Each row of a before or after table is a point. One or more steps were done to the points. Then noise was added and the rows were shuffled. The steps act on how far a point lies along the listed directions, d1 being the first. Write out the steps. A step turns or swaps two directions, mirrors them in a line or flattens them onto one, adds a multiple of one to another, or multiplies one. Angles are multiples of 10 degrees, from the lower direction toward the higher: turns from -170 to 170, lines from 10 to 170 but not 90. Use the fewest steps. Two steps may share a direction if one is a turn and the other turns, adds or multiplies; they go together, in the order done. Otherwise the lowest direction goes first.
(in the rows, 128 means zero)

Directions:
(1): [105 180]
(2): [180 151]
Before:
[[162  86]
 [120 141]
 [107  86]
 [150 135]
 [ 82 130]
 [117  62]
 [129 105]
 [224 100]
 [121 145]
 [ 77 149]
 [215 139]
 [152  66]]
After:
[[108 129]
 [187 160]
 [162 163]
 [179 109]
 [112 131]
 [111 170]
 [ 94 170]
 [143  43]
 [132 105]
 [151 132]
 [196 122]
 [187  44]]
Steps: mirror d1 and d2 in the line at 150 degrees

Directions:
(1): [126  54  82 151 106  98]
(2): [135 143 119 184 198  94]
Before (14 x 6):
[[110 115 125 123 112 132]
 [131 132 124 196 151  85]
 [133  79 110 113  71 143]
 [115 172 177 138 144 146]
 [132 112 103 183 176  80]
 [140 160 142 197 249  91]
 [127 125 125 186 191  63]
 [133  97  84 182 164  98]
 [120  72  82 123  83 119]
 [126 118 117 179 152  85]
 [145 101 106 164 131  96]
 [121  90  93  93  80 145]
 [118  35  84 119  79 108]
 [140 162 141 162 161 120]]
After, 14 rows:
[[125 138 159 115 145 141]
 [118 107 135 132 117  99]
 [140  90 104 147 116 120]
 [120  44  82 144 112  95]
 [144  96 108 146 108 109]
 [126  79  76 147 110 106]
 [113 170 176 130 135 149]
 [109 116 124 132 126 127]
 [125 121 130 151 101 106]
 [124 109 124 145 110 105]
 [126 100 109 137 115 109]
 [131  85  89 143 114 119]
 [124  97  87 129 125 120]
 [136 152 146 132 121 140]]
Steps: multiply d2 by 0

Directions:
(1): [128 138  96 166 177  82 139 122  38  81 134]
(2): [236 110 131 119 105 101 141 145 145  80  93]
(3): [149 172  43 155 150 102  90 162 173 166 133]
(4): [135 126 178 100 207  71  95  91 171 124 148]
(5): [ 95 213 173 131 104 109 113 181 140  74 116]
(6): [133 130 156 126 193 154 150 180 111 172  48]
Before:
[[173 111 117 117 110 108 145 133 132 142 128]
 [178 115 200  89 156  92 116 128 164  90 116]
 [141 108 170  92 131 121 120  94 187 133 129]
 [133 118 123 144 103 127 143 131 110 133 112]
 [123 145 117 143 143 139 134 182 126 144  85]
 [116 129 139 124 118 123 117 128 140 130 149]
 [195 143 141 129 155  92 136 154 143  95 114]
 [120 160 132 123 132 155 129 178 107 130  79]
 [209  82 107 153 202 124 208 142  30 117  78]
 [148 115 125 123  92 168 123 134 147 148 103]
 [155 130 117 127 142 122 123 152 142 120 127]
 [178 128 121 111 124 103 143 156 122  96 105]
 [ 82 121 133 134 102 164 125 151  95 123 116]]
After (13 x 11):
[[ 84 118 129 132  94 163 120 145  98 119 126]
 [153 130 115 129 139 123 125 153 142 122 124]
 [119 160 121 127 114 161 132 178 103 125  88]
 [148 115 132 117 102 157 115 127 155 145 111]
 [131 116 119 144  94 124 143 128 114 127 118]
 [146 110 189  83 163 115 121  98 191 143 113]
 [207  83  68 172 138 154 222 154   8 107  87]
 [118 129 146 121 128 119 116 129 143 133 147]
 [121 146 107 149 127 145 138 180 119 139  90]
 [176 129 115 114 114 107 144 157 119  95 107]
 [196 145 136 136 147 101 144 160 135  98 109]
 [179 115 208  90 172 100 120 139 157  98  97]
 [174 111 120 116 113 104 144 133 133 144 129]]
Steps: add -0.5 times d1 to d4; turn d4 and d6 by 20 degrees

Directions:
(1): [185 165 192 150 170  59 178 151 172  78 132 119 149 140  87 131  79  99]
(2): [192 159 127 122  82 141 157 124  85 159 136  68  89 121  58 171 196  96]
(3): [175 146 197 139  78 171 113 171 151 197 112 155 135 146 153 172  87 192]
Before, 11 rows:
[[104 109 127 142  74 160 115 130 126 176 116 136  97 122 124 149 134 188]
 [123 141 152 134 101 172 103 128 118 172 115 134 127 133 144 154 100 172]
 [145 135 178 172 173  93 138 149 183  69 100 180 176 153 168 117  46 138]
 [122 136 132 156 146 133 106 138 132 122 127 147 161 104 134 136  97 139]
 [ 81  98  58 116 168 134 106  79 103  96 153 119 110 119 157  83 174 102]
 [129 155  88 139 181  49 193 105 111  43 132  61 115  98  35 113 163  27]
 [ 67 104 125 143 144 118 105 127 194 121 112 164 176 136 206 124  86 172]
 [149 154 158 133 202  41 179 119 159  48 151 135 121 132 124 119  87  78]
 [128 124 113 121  96 223  66 130 128 216 110 171 108 123 165 154 131 186]
 [140 145 154 144  54 212 115 138 106 213 117 146 119 131 156 174 131 184]
 [ 99  76 127 110  81 219  71 114 122 175  93 187 138 128 216 132 127 188]]
After, 11 rows:
[[207 176 185 147  26 206 131 179 114 243  99 111 103 124 105 223 137 187]
 [102 102 102 119 112 197  68 112 119 178 132 151 108 131 198 116 144 179]
 [112 132 125 160 158 124 111 136 140 104 130 149 169 101 140 125  89 141]
 [ 85 111  84 141 136  99 146  96 117  92 131 103  96 103  87 112 161 112]
 [180 156 211 132 122 125 127 167 172 155 129 180 128 154 183 168  47 172]
 [100 145  75 140 161  96 177  75  88  61 147  84 119 112  78 106 181  52]
 [121 121 180 171 193  92 128 147 206  62  95 212 193 155 197  94  13 161]
 [ 45  64  60 109 189 113 109  66 123  36 118 152 143 104 174  54 143  85]
 [ 24  87 113 147 188  91  99 120 216  71 113 179 197 140 226  90  61 161]
 [ 84 118  38 112 200 113 119  75 116  78 134 125 109 109 101  84 172  70]
 [ 97 133 101 134 170 105 135  95 116  81 135 102 134 114 109 111 126 102]]
Steps: mirror d1 and d3 in the line at 20 degrees; multiply d2 by 1.6

Directions:
(1): [204 156 155 135 124 144 141 134 111 121  73  89  99 112 106 135 149  80
 155  66 134 147 207  96 180 114 169 105  81  69 235 135 158 134  73  93
  70 118 127 105  80 128 148  60  83 179 144  66]
(2): [118  60  46 151 194  68  37 133  95 121 158 120 125  92 157 175 126  85
  83 145 130  58 188 123 111 119 121  99  66  93 183 164 162 174 167 123
 148 103 186 112 154 148 106 180  75 131  99 163]
(3): [ 90 101 109 103  69 172 120 162  50 139 161 115 145 148  97 216 161 154
 112 129 134 132 138 133 121 108 116  98 133 169 163 134 181 118  95 138
 159 173  11 108 157 126 173  66  91 167 149 239]
(4): [146  79 157 163 101 117  96 121 108  95 154 104 149  94 172 118 188 134
  90 207  52 103 137 199 160 118 166 159  96 165 102 165 121 105 115 167
  94 118 143 201  78 123  84  65 193 230 157 119]
(5): [135 170 168 106 159  82 182 219 201  93 222 158  98 146  89 110  70 127
  83  88  99  93 178 118 192 112 161 124 137 177 140 151 133 168  96 173
 174  88 100 183 170 161 155 154 121 174 113 127]
Before (12 x 48):
[[137 123 109 143 130 125 105 106 115 136  95 120 120 113 140 122 139 109
  137 128 138 126 133 124 122 127 132 122 115 101 140 125 130 126 140 105
  120 124 169 106 118 127 102 133 121 107 117 105]
 [111 121 115 128 122 153 120 111 118 144 107 126 143 133 133 134 137 136
  134 139 144 138 101 128 105 136 120 130 131 124 112 115 127 120 139 115
  121 135 124 103 140 123 124 131 126  98 132 144]
 [130 130 139 125 142 107 133 151 151 106 174 143 130 136 123 116 107 135
  106 131 114 108 134 136 141 135 133 137 143 149 104 130 127 131 138 146
  147 112 127 151 145 135 127 152 146 135 127 135]
 [145 124 129 139 137 123 125 128 133 120 109 120 129 120 134 110 124 117
  137 126 126 129 137 120 125 129 128 131 124 112 136 130 131 131 139 117
  107 131 147 122 116 134 129 133 132 119 131 115]
 [127 122 126 135 141 112 121 148 132 115 164 130 120 117 122 142 132 116
  100 132 109 102 165 131 156 126 150 128 111 140 146 149 143 142 116 149
  136 119 127 143 140 141 131 124 120 171 126 140]
 [130 133 123 126 131 135 132 130 130 129 111 118 121 131 119 138 133 114
  144 113 143 123 136 114 127 129 123 122 125 112 161 121 124 141 126 117
  120 120 122 110 146 126 132 122 113 118 124 133]
 [135 124 135 129 128 105 132 163 131 105 167 137 125 122 126 133 131 120
   99 121  91 103 154 142 161 119 154 131 109 148 143 139 134 148 117 146
  139 107 114 155 138 137 126 122 134 177 128 138]
 [125 138 131 110 113 143 128 131 119 144 122 123 123 135 116 141 127 135
  141 117 143 135 120 109 125 124 119 119 132 118 130 119 126 122 116 125
  131 151 102  99 128 122 138 116 117 125 129 142]
 [131 121 137 130 134 114 122 140 139 109 156 131 131 124 130 123 137 132
  107 142 111 118 136 148 138 134 145 138 127 149 112 138 127 126 124 147
  129 120 134 148 129 132 128 119 152 152 130 128]
 [132 111 112 140 146 101 110 131 126 124 146 131 131 115 138 126 112 119
  118 125 123 116 155 128 124 132 127 131 108 116 144 140 133 144 134 125
  130 107 143 128 136 138 124 134 123 131 122 139]
 [114 124 115 117 113 142 125 107 104 146 116 130 134 139 135 147 129 135
  140 130 136 136 110 129 105 136 116 128 135 135 128 120 127 119 134 109
  129 137 113 108 139 120 126 126 118 116 131 152]
 [126 119 125 135 147 101 122 150 131 118 158 125 122 122 123 135 124 116
  107 129 114 106 154 123 140 123 145 125 114 146 133 139 128 136 126 147
  139 117 135 145 142 135 125 141 129 152 119 134]]
After:
[[131 120 123 126 119 136 129 149 109 122 129 119 133 129 117 143 128 128
  129 117 129 129 144 120 124 122 123 118 130 130 152 132 153 132 125 123
  125 146  97 115 133 136 150 114 114 133 138 157]
 [163 109 114 170 154 107  90  45 137 128  47 122 137  88 190  71 155  95
  159 155 116 131  96 144 107 153 132 160  98  64 100 111  81 123 178  93
   67 103 249 119  74 107  62 155 175  94 121  37]
 [108 126 114 111 100 138 130 183  91 128 171 125 117 140  92 185 130 130
  102 104 132 112 168 119 149 103 138  96 127 158 175 140 176 142  96 135
  172 139  59 115 166 145 156 101  83 159 124 196]
 [149 114 111 169 164 111  91  55 142 133  70 119 127  90 173  88 146  97
  146 157 128 125 120 131 114 152 132 153 102  71 112 125 100 123 163 108
   81 113 237 116  89 120  80 157 152 104 121  55]
 [144 105 107 163 157 108  89  71 124 137  77 112 133  99 166  99 145 103
  147 157 130 128 115 127 101 144 130 144 106  91 105 121  98 116 164 112
   91 118 216 120  98 114  83 157 153 101 120  74]
 [145 104 117 163 147 122  85  48 127 127  72 120 149 105 180  81 148 120
  151 175 130 135  84 148  91 160 114 160 130  85  71 110  92  99 184 102
   84 122 220 119  86 107  73 158 180  81 131  73]
 [100 137 139 102 115 139 154 195 134 121 193 140 130 153  92 161 113 148
   91 114 120 112 144 128 153 113 141 115 138 182 136 137 154 143  99 156
  167 125  48 139 183 146 161 116 106 157 134 194]
 [134 104 103 146 143 110  98 106 113 131 122 125 137 110 148 124 123 117
  129 134 130 124 141 130 109 137 119 134 105 102 138 134 127 134 146 113
  118 114 157 116 124 129 115 133 126 116 123 132]
 [112 144 139  99 119 119 159 173 137 124 185 146 119 153 105 152 100 140
  105 107 115 113 146 126 147 121 137 122 142 177 142 139 140 143 107 142
  164 119  72 143 171 143 152 128 109 158 128 172]
 [130 157 146 104 131 125 149 158 154 131 149 133 111 140 104 125 103 132
  128 103 135 122 136 103 145 121 131 122 136 130 131 126 122 136 108 138
  145 133 106 117 140 132 144 133 117 132 120 129]
 [130 141 125 122 135 131 140 142 139 126 121 124 118 134 110 137 123 114
  141 102 146 121 142 108 133 127 122 118 128 117 165 122 125 145 123 120
  128 117 115 110 155 130 138 128 109 117 122 134]
 [140 110 125 149 139 119  98  87 129 121 104 120 140 109 159 103 156 125
  131 162 120 133 109 153 111 148 136 150 120 115  93 127 109 110 148 123
   97 124 185 132  99 116 100 124 171 123 131  92]]
Steps: add -0.5 times d1 to d4; multiply d5 by 3; turn d3 and d5 by 130 degrees
